Every row gives one point. Before rounding, the points of a table are all equally far from one centre. They may lie mostly on one side of it. Where is the centre, to within rounding?
In the rows, 128 means zero.

Points:
[[116 179]
 [105 178]
 [ 47 124]
 [160 164]
 [181  79]
 [ 95 176]
 [129 178]
 [131 177]]
Centre: [116 108]

Points (13 x 9):
[[127 159 154 189  76  94 117 105 180]
 [ 85 158 115 159  74 208 143 140 131]
 [150 187 103 162 143 153 201 112  87]
 [ 57 160 156 155  44 137 118 122 153]
 [106 202 164 210  98 139 154 166  83]
 [121 156 187 154  80 201  88  66  75]
 [131 102 187 162  39 143 147 144 123]
 [ 76 107  87 183  79 169 170 127 112]
 [113 206 100 178  95 186 125  98 131]
 [154 116 161 135  83 119 217 129 109]
 [143 149 153 152  50 118 198 128  71]
 [130 234 158 151 105 139 145  62 132]
 [ 61 126 153  93 125 163 153 103 171]]
Centre: [106 141 156 158 119 137 140 101 104]

Points:
[[ 90 140 142 132  66  96 154 134  91 162 109 103 154 114  50  93  84 101
  203 137]
 [125 155 148 114  52  93 112  89 104 112 161 116 213 103  86 121 122  74
  142  89]
 [106 160  68  94  77 111 121 118 185 126 184 100 200 145  61  55  63 113
  170  99]
 [164 161  89 167  97 106 142 108 175 139 143 123 165 164  52  83  94  73
  145 128]
 [135 125  69 112  46 173 115 115 110 114 141 141 151  95  73 105  81 111
  115 128]
 [118 194 114 103  30  87 130 123 141 142 148 126 187 134  77 100  91 108
  202 153]
 [132 180 163 162  89 153 141 119 148 129 167 128 199 154  72  57 105  95
  166 104]
 [171 169 125 132  53 139 132 140 181 130 135  96 144  77  75  57 106 129
  118  89]
 [115 160 115 122  84 133 127 115 153  82 165 139 173 159  72  62 145  69
  162  87]
 [149 157  99  91  60 105 133  71 105 149 197 122 146  74  88  96  99  58
  142 126]
 [101  95 132  83  51  75 100 161 140 153 146 159 153 119  80  97 128 119
  151 144]
 [166 168 180 141  84 166 163 101 145 110 169 131 152  92 107  94 135 100
  115  89]
 [139 154 114  90  49 107 124 138 169 144 172 107 176 112 112  73  92  36
  145 157]
 [142 122 145 134  76 125 167  90 137 149 135 140 217  89  67 144 138  87
  129 148]
 [159  94 146 101  61 154 137 101 125 174 154 118 195 121 118  85  80 137
  131 150]
 [104 189 123  89  53 137 135 138 132 112 157 130 199 131 102 112 127  50
  179 163]
 [155 171 142 126  33 127 142  98 162 127 161 137 147  96  98 100  88  60
  135 116]
 [164 154 108 103  41 114 100 117 141 150 155 121 201 134  62  84  95  88
  156 133]
 [102 161 138  62   7 142 164 125 142 123 143 107 145 115 118 126 132  77
  143  99]
 [132 154 142 128  58 120 129  84 143 129 209 148 198 109  52  98  94  85
   91 129]
 [156 114 111 161  93 131 166  91 133 167 124 122 199  95 118  99  88 113
  125  60]
 [122 157  71 119  46 133 138 111 124 151 125 177 187 104 120  97  66  97
  141  84]
 [130 136 169 140  82 163 115 103 143 154 134  94 184 131  48  51 120 107
  125 142]
 [150 133  61 108 111 121 116 109 144 136 163  61 180 128  58 104 140  61
  162 108]
 [150 159 124 165  74 163 130 123 155 130 112 102 141 138  82  83  84 103
  164  81]
 [123 171 113 136  42 114 137 108 131 146 126  75 192 171  68  93  83  90
  179 126]]
Centre: [100 165 114  99 119 112 159 130 134 143 153 108 158 119  99 104 107 124
 118 123]

Points (31 x 24):
[[128 169 145 114 146  65 165 141 155 157 149  77 168 156 124 108  63 132
   69 200 115 164 129 104]
 [159 155 151 161 135 112 162 159 151 108 125 111 108 200  97 149  51 119
   47 198 108 180 125  97]
 [146 170  84 135 136 138 199 153 180 132 142  78  96 178 112 127  79 163
   76 192  71 118 106 123]
 [148 121 101 117  97  98 173 108 140 113 144 106 150 152 129 131  53 129
   35 160  87 159  99 127]
 [164 130 113  88 101 128 163 192 142 112 134  90 121 125 116 169  83 105
   63 197 118 114 163  91]
 [113 160  93 130 119 106 168 175 168 136 118 161 130 140 121 193  47 139
   85 188 136 129 105 113]
 [165 160 130 128  82 102 208 156 175 101 137  76  93 151  84 143  27 123
   92 176  83  97  90  87]
 [115 153 109  93 112  85 183 199 156 100 154 127 134 164 125 149  80 114
   99 193 127 155  70 105]
 [128 106  89 129 132 117 217 159 175 131 180 136  80 159 100 131  28  91
   81 181  95 127 152  74]
 [112 170 107 133  99 135 229 121 187 135 129 117 150 140 126 144  46 147
   83 173 104 134 130 132]
 [117 177 102 146 121 105 172 173 129 133 151 127 104 154 129  96  67 110
   29 190  53  84 148 111]
 [129  96 126 135  98  84 170 137  97 133 164 129 130 169 110 181  53 138
  108 222 155 151 135 120]
 [155 179 150 145 114  94 186 122 171 100 156 111  78 151 103 163  49 162
   63 182  84  79 101 113]
 [161 147  83  82 127 129 184 158 176 102 105 146 127 159 147 132  47  82
   73 184 117 115 141  87]
 [117 164 133 136 101 113 203 158 199 151 135 121 153 167 118 172  60 134
   78 150 139 109 109 165]
 [159 183 132 159 107 121 176 122 207 165 160 149  93 172 118 106  79 100
    7 182 126 119 135  80]
 [129 112 127 105  75 100 206 141 163 130 165  97 102 146 135 158  56 162
   81 158 106 129 191 106]
 [129 133 114 110 123 131 178 170 165  92 150 126 138 148 103 140  18 141
   53 154 108 108 140  72]
 [122 123 111 105  79 132 189 101 154 104 156 117 110 178 156 170  71 178
   89 209 137 122 105 133]
 [128 141 161 139 115  74 203 140 174 165 138 101  86 164 164 152  52 128
   34 181 107 101 119 146]
 [141 189 152 132  98 112 179  84 200 100 124  96  84 205 116 149  47 144
   92 173 126 152 153 123]
 [154 167 126 119 111 128 235 122 182 123 139 100 113 186 156 121  45 123
   75 176  97 130 141 130]
 [121 187 119 136 119  75 234 129 192 121 103 115 101 136 116 110  64 133
   75 167  74 139  93  74]
 [150 124 138 165 127  86 223 132 176  96  79 123 143 166 100 141  30  99
   65 173 125 112 141  90]
 [115 144 152 104 114 139 181  89 166 133 124  93  96 141 124 177  33 132
   64 212 134 154  82 105]
 [128 136 125 132 112 112 160 151 154 146 102  89 125 115 144 117  30 176
   96 149  64 121 107 100]
 [121 148 130 134  97 111 189 138 181 150 173 101 134 142 144 166  27 134
  136 177 116 138 138 126]
 [121 157 129 131  78 115 190 173 141  94 147  83  89 176 126 182  32 114
   52 164 115 110 111 106]
 [159 138  94 107 134  80 188 155 180 115 157  83  94 138 133 146  56  80
   72 185 117 127  99 126]
 [149 108 117 151  98  88 179 124 179 117 129  58  90 177  64 170  64 147
  120 190 157 135 122 149]
 [133 168 150 139  91  73 214 154 132 120 171 121 119 167 106  97  27 146
   70 191  98 132 155  96]]
Centre: [108 130 139 126 102 111 158 120 146 146 121 123  98 174  97 114 102 107
 102 167 122 101 122  92]

Points, 31 rows:
[[196 117 193 120 134 110  73 150 124 111 159 129 103 181  77 169 105 135
   59  85 113 111 137 149]
 [153 115 176 105 174 112  81 123 119 138 177 117 109 156 125 191  83  74
   29  78 108  66 112 142]
 [160 131 200 162 149 108  82 157 112 122 162 128 124 158 126 190  67  99
   44  80 112 116 129 138]
 [161 115 195 122 148  80  77 136 132 126 161  99 117 113 108 152  70 118
   39  98  82 100 123 142]
 [137 157 187 116 160  78  68 112 117  77 126 130 105 118  98 139  92 131
  101  80 113  85 122 140]
 [164 160 159 128 157  91 102  89 101 126 136 135 112 155 102 158  81 116
    7  96 119 116 118 153]
 [181 128 171 137 131  77  86 144 136 120 201 116 133 190 164 146 119 114
   81 116 131 122 139 126]
 [151 135 176 113 158  95 116 141 117  81 159 105 136 142 145 173  58 108
   66 128 125  96 147 150]
 [143 132 204 138 124  64  73 170 121 149 145 131 116 134 114 160 138 128
   63  95 122  74 148 149]
 [160 127 128  82 145 104  80 159 100 114 160 121 151 157 136 123  78 119
   60  79  98 105 163 121]
 [142 153 206 148 173 132 113 151 140 120 154 114 129 159 107 168  83 146
   64  76  95 135 136 131]
 [134 139 176 109 141  93  92 150 130 141 189 130 136 130 109 174 119 114
   30 124 124  90 115 167]
 [171 120 191 118 151  71  77 161 120  99 130 138 143 146  84 170 127 106
   58  93 119 104 168 133]
 [161 129 178 172 160  87  70 139 121 105 145 130  98 172 100 184  79 120
   67  98 134 102 125 104]
 [165 172 194 136 149  85  83 133 139 117 148 130 130 136 144 168  92 122
   28  94 132  89 154 144]
 [146 127 171 139 147  66  60 145 124 116 156 125 126 146 134 162  74  90
   48  84  96 105 159 150]
 [150 115 184 167 174 102  74 164 136  94 154 145 133 145 128 163  73  66
   77  71 120 120 143 127]
 [126 147 177 150 156  74 104 134 157 127 127 154 143 154 114 138  91 156
   57 103 113 114 141 125]
 [121 105 141 151 154  75  93 134 147 138 150 151 113 120 115 183  80 122
   69 105 105 121 150 155]
 [118 123 192 130 127  98  93 134 116 113 160 116 106 180 133 167 103 149
   54 100  73  96 139 146]
 [170 120 161 147 150  83  31 134 140 114 138 150 102 143 156 123 116 109
   82 114 132  49 146 152]
 [128 124 147 144 156  67  82 136 136 148 157  91 127 144 129 199  86 123
   55 101 116  92 131 135]
 [137  93 205 105 150 109  74 127 143 120 177 138 130 140 121 170 115 123
   47 101  95  70 124  99]
 [150 147 167 134 137  82  67 144 155 104 169 126 101 136 106 172 111 133
   41  91 105 105 150 144]
 [142 135 163 109 145  89  48 101 140 151 158 147 137 144 117 195 101 116
   92 112 147  66 140 133]
 [175 143 202 148 132  87  79 127 124 157 175 137 131 153 120 141  78  91
   42  97 118  90 147 165]
 [179  95 167 156 132 107  84 155 146 128 152 135 126 144 102 163  77 125
   45 119 120  87 140 173]
 [169 148 191 154 157  62  91 129 143 133 143 144 100 133 120 176  69 102
   43 118 109  91 127 141]
 [154 125 178 120 126  88 101 123 127 142 196 129 104 162  96 190  92 102
   59  85  96 117  96 153]
 [142 123 158 128 144  90  78 110 125 141 134 133 105 143 129 177  60 106
   19 111 128 110 151  93]
 [182 147 167 110 154  86  45 147 117 131 154 117 131 197 133 162  76 120
   63 112  99 103 140 135]]
Centre: [158 128 159 121 149 130 103 126 126 139 122 123 109 144 133 140 127  90
  89 104 117 110 121 131]

Points:
[[ 62  93  98 120  22 134 152 136 164 174 124 117  94  80 187  94 138 115
  113 162 145 155 112  58]
 [130  96 105  45  93  98 150 184 150 107 158 113 134  96 165 124 100  39
  121 160 107  88  84  89]
 [ 99 133  63 101  31  90 130 185 123 215 145 116 124 113 186  79 112  82
  161 151 114 132  59  76]
 [ 67  74  85  73 106 101 122 150 123 131 119 144 100  92 159 138 112  54
  121 179 149 123  70  86]
 [ 83  70  74  88  55 107 143 190 147 205 109  74 148  84 127  99 128  50
  161 159 146 110  93 108]
 [ 94  69  87  33  92 118 164 159 131 159 178 101 142  89 192  60 124  84
  139 160 136  77 118 130]
 [ 68  95  97  93  77  64 138 168 117 185 169 122 145  85 174  98  77 105
  179 197 123 139  62 112]
 [ 79  64  95  62  83  87 125 182 139 221  98 105 177 113 194  66 115  75
  150 162 134 125  55 114]
 [ 57  81  80  51  75 105 131 168 134 149 135 128 189 103 190 105 116  68
  173 176 129 106  95  90]
 [ 84 122  83  38  44  90 141 146 106 167 131 137 144 112 158  33 122  65
  148 150 120 107  92 126]
 [120 142 106  78  54 106 149 199 130 180 122 102 183 101 213  70 129  49
  139 139 130 127 103  80]
 [120  94  96  22  55  95 140 165 131 192 148 105 142 123 202  99 112  69
  165 160  83 119 107  93]
 [107 104  60  57  64  89 146 176 162 156 116 140 150  96 131 145 112  44
  118 137 101 106  79  96]
 [ 66  77  94  70  67 128 142 206 128 175 161 105 159 100 129  78 100  67
  117 142 138 110  81 127]
 [104 145  88  63  83  93 164 186 130 147 184 147 157  87 192 106 116  90
  181 128 106  76 109 108]
 [ 55 100 135  34  90  96 123 201 158 181 147 119 160  84 159 143 116 108
  130 150 121 138  61  92]
 [ 60  75 100  60  93 109 133 165 141 169 114 129 121 152 177 108 103  42
  128 135 131 126  93  66]
 [ 90 108  93  55  63 137 172 194 108 200 107  95 137  58 220  74 124  97
  144 145 123 106  74 115]
 [100  85 100  26  51 136 137 162 174 179 147  91 179  95 175 115 107  59
  158 148 157 110  89 110]
 [ 76 101 128  51  40 127 121 197 159 184 133  98 189  99 170 110  87  72
  143 154 124 127  57  93]
 [ 89 100 115  63  58 100 189 161 117 173 158  98 127 137 151 109  67 115
  115 143 115 118 145  97]
 [100 135  67  52  47  80 161 181 148 164 154 122 171  82 161  91  93  65
  152 125 161 110  88 101]
 [ 59 113  64  80  73  94  97 162 121 173 151 126 127 119 186 121  93 128
  196 145 120 148  69  90]
 [ 87 140 131  96  77 123 194 190 136 141 128 107 159 144 145  67  90  76
  128 118 139 127 119  96]
 [ 89 100  59  58 105  81 161 160 160 170 159 130 114 134 179  65  88  75
  163 153 103  74  72 126]
 [ 99  92  87  27  38 110 133 200 136 177 145 130 147 144 161 109 102 124
  135 172 142 114  92  74]
 [ 89  99  88  55  13  89 130 209 161 182 136 124 158 103 173  89  87  77
  152 121 141  84 113  83]
 [ 79 148  97  64  19 108 139 161 158 175 159 123 132 140 163 115  86  96
  107 157 147  90  59 116]
 [ 82 110  80  83  79  83 117 196 121 144 183 122 160 135 139  86 101 127
  163 192 120  91  72 118]
 [ 52  71  80 105 124  72 114 170 120 124 108  99 107 107 202 107  92  79
  153 147 121  75  95  70]]
Centre: [122 103 123 104  87 105 122 142 152 163 115 117 133  92 163  91 116 121
 139 138 127  97  92 102]

Points (29 x 24):
[[ 39 135 160 157 136 171 164 196 159 127  84 140 103 108 147  40 124 182
  135 106  95 129 138 148]
 [ 84 143 106 155 143 153 130 187 154 191 161 201  69 176  99  83 114 175
  105  71 119 115 100 176]
 [ 40 106 148 102 165 100 128 183 168 177 106 185 139 128 117  63 107 142
   75  84 163 145 138 131]
 [119 131 144 146 121 157 195 214 189 199 142 179 150 170  67  58 111 156
   93  62  86  90 176 113]
 [ 80 123 155  93 153 167 183 172 167 163 188 167  96 127  14 129 118 140
  107 105 154 125 156  98]
 [119 102 164  81 119 138 210 133 186 230 193 128 123 135 124  58  80 150
  104  92 116 122 140 142]
 [110 154  85 193 141 203 157 153 186 198 159 133  93 120  97 122 153 127
  117  48 118 136  87 130]
 [ 17 144 161 170 156 147 133 161 160 191 128 157 120 127  84  34 131 143
   80  65  81  93 116 141]
 [ 31 122 146 102 101 149 153 193 142 230 170 145 147 146 140  94 112 124
  124 149  45 110 104 148]
 [ 26  75 170 134 144 170 123 176 175 198 132 164 128 130 146  92 114 144
   66 107  99  91 164 166]
 [ 97 109 170 121 151  98 132 161 189 176 143 229 110 151  85  63 167 138
  101 131 117 130 126 151]
 [ 54 133 187 102 117 118 191 181 142 206 131 213 136 188  62  64 155 165
   94  87 136 126 140 133]
 [102 102 136 147 116 152 112 181 186 197 124 205 111 187 111  76 121 172
  101  71  71 130 103  93]
 [105 152 124 147 126  68 199 142 158 173 142 202 105 158 135 110 129 189
   39 104 138 134 159 190]
 [ 61 116 140 172 163 122 183 172 153 226 143 158  99 191 109  61 128 166
  121  42 125 133 175 154]
 [ 75 120 150 148  84 176 131 202 111 185 157 151 112 118  84  68 177 116
  137 133  85  77 193 138]
 [ 90 147 141 105 144 145 147 182 215 234 155 188 136 135 100  80 111 157
  117  86 113 129 136 193]
 [ 70  84 140 155 174 146 160 162 163 209 146 233 117 142  72  89 146 114
   64 108 132 102 160 157]
 [ 86 126 113 100 149 174 151 156 187 176 121 197 116 167  60  42 124 126
  114  62  85 111 114 151]
 [ 75  85 107 114 166 110 166 200 156 131 106 158 140 147 103  61  92 106
   68 122  95 138 168  95]
 [ 96 145 163 198 172 181 174 211 169 156 174 143 192 126 113  73 155 152
   75  58 132 115 139 170]
 [ 46 109 121 164 155 151 127 214 129 180 119 163 142 182 105  63 151 150
   59  90 107 110 166 140]
 [115 138 156 100  88 138 153 148 204 174 139 156 104 141 113  26  67 132
  134  70 109  91 138 114]
 [ 65 159 133 131  84  99 174 170 111 213 165 187 153 180  92  28 160 140
  120 103  87  99 161 116]
 [105  81 151 137 165 151 180 170 167 206 154 155 108 149  66 108 162 191
   66 124 138 149 170 163]
 [ 79 140 137 142 133 113 160 178 160 185 199 144 126 134  57  57 112 120
   75  69 169 117 136 179]
 [ 49 145 165 142 126 165 189 118 147 187 108 132  96 192 158  48 126 102
  100 121 138 147 168  92]
 [ 46 162 182 212 125 134 220 168 142 221 152 151 117  84 102  86 137 141
  143  79 143  82 181 173]
 [101  90  94 132 162 137 183 186 169 192 115 140 109 176  47 115 124 157
  151  76 127 101 167  78]]
Centre: [108 136 159 150 128 139 170 131 109 160 129 159 152 129 113 134 110 134
 124  93 103 122 134 134]

Points, 27 rows:
[[160 165  95 122 122 149 138 144 164 201 138  45  95  72 134 112 161 165
  169  95 184 193 136 193]
 [130 140 146  92 120 138 111 111 212 121 180  50  91  92  95 136 166 116
  185  87 169 169 159 195]
 [129 131 132 124 164 105 111  96 193 158 165  66 104  81 149 105 168 188
  155 115 169 171 163 157]
 [122 124 128  69 129 155 125 106 183 188 154  43 115  76 133 119 170 170
  160 112 153 181 137 207]
 [114 207 129 102 103 138  96 129 196 184 214  56  90  87 113  97 173 138
  155  80 156 180 181 160]
 [175 129 125 112 135 138 123 107 162 172 179  44 120  87 123 121 119 107
  156 100 129 206 167 200]
 [160 151 117 114 158  96  84 123 167 180 158  48  82  49 130 129 138 145
  166 114 166 229 175 162]
 [135 145 115  95 153 124 124  94 196 154 183  69 142  64 138 165 154 131
  189  79 184 191 177 178]
 [111 199 162 117 177 128 128 118 202 155 172  59  99 109 145 108 172 168
  175  99 112 202 173 152]
 [122 150 144 119 168 168  89  97 174 173 154  68  96  62 150 107 157 175
  169 116 124 218 145 183]
 [137 186 102  80 140 159  93 120 163 193 193  51 116  93 154 123 138 151
  135 103 175 189 166 144]
 [122 166 127 110 172  95 103  88 212 145 145  72 131  89 135 107 152 165
  164  67 160 192 174 157]
 [157 165 128 112 135 157 142 117 199 185 177  87  74  66 131  98 115 164
  193  71 112 206 167 154]
 [132 151 140 118 148 127 129  96 148 172 136  42  96  59 150 102 133 130
  144  78 161 230 139 181]
 [152 145 158 113 150 116 108 101 171 170 186  64 104  79 134  70 167 139
  161 100 165 188 184 128]
 [133 149  99 134 169 119  97 113 166 167 154  36  92  89 138 111 194 149
  220  95 186 225 168 177]
 [141 159 123 100 131 130 129  61 177 144 158  46  65  58  97 137 133 152
  158 116 150 175 195 185]
 [144 157 109 145 127 135  98 115 196 188 137  73  69  74 124 132 151 163
  132  68 168 228 180 176]
 [130 162 137 100 138 125 113 135 179 173 161  50 103  65  81 123 164 132
  119  59 152 228 195 202]
 [122 132 131 104 160 128  95  79 200 192 167  48 115  62 107 121 189 146
  140  63 164 190 161 163]
 [146 156 134 125 115  72 118  78 193 158 188  66 121  67 104 129 139 146
  192  74 169 211 156 164]
 [109 138 108 114 138 121 124 110 191 198 167  42 147  73 167 155 115 149
  148  88 153 189 181 173]
 [141 156 105 133 183 154 140  89 190 153 164  28 143  98 129 103 129 146
  155 102 133 189 139 157]
 [154 172 109 131 123 124 140 138 202 157 203  41  76  58 111 121 171 135
  178  77 147 185 201 161]
 [140 118 126 134 133  94 113 139 189 164 167  65 111  53 113 120 150 144
  117  61 180 157 143 155]
 [150 151 125  98 141 120 112 111 197 131 176  88 104  68 159 140 160 184
  156  77 164 214 169 131]
 [102 135 136 106 148 115 136 154 160 194 123  47  91  73 147  91 116 158
  168 105 138 236 181 200]]
Centre: [ 80 142  92 115 119 130 126 134 127 162 139  93 109  99  81 141 161 132
 181 101 118 190 158 120]

Points, 31 rows:
[[ 93 133 122  88 205 176  48 109  98 144 192 159  76 182 112  83 162  85
  165 170 203 146 166  82]
 [112 143 142  98 182 185  81 142 103 114 109 240  99 157 175  93 150 111
  125 176 189 102 141  99]
 [ 44 201  93  81 143 198 107 124  83 150 168 126  72 118 144 119 132  53
  120 138 179 128 120 125]
 [ 80 149 168  91 134 173  99 146  67 110 144 171  47 155 119 120 111 113
  115 170 231  76 134 128]
 [ 67 120 133  98 186 176  89  86  87 166 121 188  43 173 146  95 168 105
  137 119 199 150 176  78]
 [109 140 137 154 152 189  99  67 119 135  83 160  40 137 105 121 140  89
  142 188 235  93 166  55]
 [ 57 162 193 131 180 180 105  82  66  99  88 209  91 136 109 114  97  96
  110 111 146 129 143  99]
 [110 111 127 146 188 188  80  75  93 108 147 143  83 183 126  82 127  88
  135 115 192  84 169 109]
 [ 41 184 158 152 144 174  97  89 130 112 136 155  59 152 125  40 120 117
  100 159 174 129 229  95]
 [ 83 202 116 204 129 100 118  94 109 142 172 179  74 147 117 115 197 125
  137 166 180 161 128 141]
 [ 71 136 122  99 187 220 143 102  96 153 145 199  51 133  98  60 104  92
  136 128 177 104 150 126]
 [ 46 111 129 151 144 165  60 150  93 132 150 184  63 138 143  87 109  56
  151 169 230  96 129 112]
 [ 94  80 109 107 155 140 140  68 177 209 195 151  90 161 127  70 117  90
  140 146 243 100 135  71]
 [ 63 173 185  57 158 200  78 114 144 146 104 189  76 166 103 140 121  88
  178 179 106  83 149 110]
 [124 141 130 159 150 117 107 137  90 142 159 222  49  89 141 127 123 126
  129 129 177 192 190  69]
 [116 171 141  97 158 156  94  68 108 140  97 164  75 131 123  48  89  82
   79 117 155  91 127  57]
 [ 76 151 128  89 171 191  98  95  82 139 131 127  41 142 130 126 209 150
  121 118 163 105 166 133]
 [ 84 141 142 142 160 183 135  80  73 179 105 175  52 162 120  99 138  75
  109 196 175 127 182 109]
 [106 129 129  67 143 153  67 101 102 184 137 137 125 158 179 117 104  74
   83 176 187 126 166 101]
 [117 139 159  77 149 108  99 115  80 155 110 142 111 164 130 114 110 115
   93 168 152 117 130 167]
 [ 94 151 116 172 148 178  67 141 138 153 159 156  28 182 135  78 113 104
  164 142 206 101 187  81]
 [ 49 183 134 132 143 218  65 121 115 147  79 188  86 154 111  58 150 105
   88 161 185 158 180 101]
 [ 54 147 168 118 198 196  95 124  89 158 122 168  51 173 115  92 143 106
  163 138 176  85 129 144]
 [ 92  99 134 150 167 166  72  68 120 147 135 213 118 126 127 104  99  78
   50 143 203 100 147  91]
 [ 68 145 117 164 169 181 110 106 150 191 104 193  77 108 136  50 177 105
  140 167 129 100 202  94]
 [ 74 144 113 123 134 222  24  83  74  83 129 133  99 163  79 131 101 112
  138 147 174  98 174  74]
 [ 96 134 146 111 180 221 159  81 145 140 124 123  83 140 147 144 173  92
  126 132 215 127 184 141]
 [ 63 133 141  53 174 132  82  81  70 145 180 160  60 188  85  98 102 100
  127 145 138  92 141  92]
 [105 163 149 128 178 149 120 101  99 145  86 185  77 162  90  95 116  70
  121 170 207 163 136 134]
 [117 122  74  93 139 231 118 107  81 196 126 155  60 112 127 109 149 107
   92 150 210 130 161  68]
 [114 101 183 118 202 158 143 102 133 135 137 143  64 125 126 130 162  49
   74 174 175  65 139 103]]
Centre: [ 73 112 156 129 110 177 122 119 153 123 162 142 110 128 112 110 142 137
 135 163 141 151 103  57]
